Each row of a before or after table is a point. One or more steps were done to the points. Then noise was added and the rows were shuffled. The steps act on columns, c1 being the first. What was done? A step turns or swaps two columns, mirrors them in a line or flattens them onto one, adds a multiple of one to another, or multiplies or shifts one. Angles are multiples of 10 degrees, from the lower column toward the higher: turns from -170 to 170, lines from 10 to 170 but not 90. Use the fewest steps. Two steps may share a column if one is a turn and the other turns, adds or multiplies; they go together, in the order done. Otherwise the lowest column goes first.
In the rows, 128 means zero.

Before (11 x 3):
[[ 95  87 131]
 [109 119 116]
 [ 76 135 186]
 [189 145  86]
 [133  97 133]
 [162 180 126]
 [ 99 151 116]
 [107  80 111]
 [102 161 147]
 [209 148 127]
 [107  81 182]]
After (11 x 3):
[[102 138 199]
 [127  83 154]
 [ 90 153 118]
 [149 175  82]
 [192 123  95]
 [201 167 115]
 [142 114 156]
 [105  94 159]
 [ 62 151 164]
 [ 98 127 104]
 [118 110 130]]
Steps: turn c2 and c3 by -50 degrees; turn c1 and c2 by 20 degrees

Before (9 x 6):
[[ 47 160 104 132 112 120]
 [117  66 126  83 148 150]
 [126  57 193 110 102 176]
 [122 103  79 129 116 105]
 [112  83 149 120 123 200]
 [127 142 111 135 165 108]
 [132 166  88  88 128 111]
 [176 142 113 109 133 101]
 [157  75 160 122 112 221]]
After (9 x 6):
[[139 167 150 136 132  89]
 [112 145 135 131 166 124]
 [ 68 124 147 103 113 193]
 [162  51  81 164 105 121]
 [172  62 113 142 123 155]
 [218  63 103 141 112 134]
 [117 169 181 145 124 135]
 [107 111 172  99 115 107]
 [139  64 150 174 149 117]]
Steps: turn c1 and c6 by -50 degrees; turn c2 and c6 by 30 degrees; turn c3 and c4 by 150 degrees; add 0.5 times c5 to c4

Before (14 x 9):
[[132 133 138 148 129 150  80  76 151]
 [ 85 146 135 139 148  74  60 107 141]
 [172 161 115 113 161 184 140  99 103]
 [ 95 149 163 222 108  97  96 146 148]
 [185 145 115  98 161 102 125 151  83]
 [154 197 149  99 133 149 136 117  51]
 [114 181 145 182 126  72  61 105 181]
 [144 170 143 109 181 179 135 158  83]
 [ 88 153 140 168 115 133 171 108 183]
 [113 121 170 146 102  99  98  85 153]
 [122 156 148 126 182 146 148  72 112]
 [162 134 183 133 185 169 157  81 115]
 [ 85 138 157 143 114 124  95 146 152]
 [148 125 111 135 179 200 183  67  56]]
After (14 x 9):
[[164  75 150 160 117 131 141 117 182]
 [150  96 135 132 142 171 122 206 100]
 [167 171 119 150 117 154 147 152 146]
 [136 154 179 146 115 133 151 116 156]
 [167 189 148 140 121  77 171 109 136]
 [126 150 179 224 120  98 160 122 153]
 [ 95 104 136 109 147 184 164 144  71]
 [149 176 142 178 111  69 199 140 173]
 [129 109  82 113 143 181 155 160  95]
 [171 158 154 151 112  99 130 162 161]
 [ 77 122  92 102 148 109 145 144  73]
 [180 100 127 130 137 147 145 158  97]
 [124  98 128 100 158 147 189 162  55]
 [170  80  84 138 154 200 102 151  46]]
Steps: turn c1 and c8 by 120 degrees; turn c3 and c8 by 40 degrees; turn c2 and c7 by 110 degrees; flatten c5 and c9 onto the line at 110 degrees
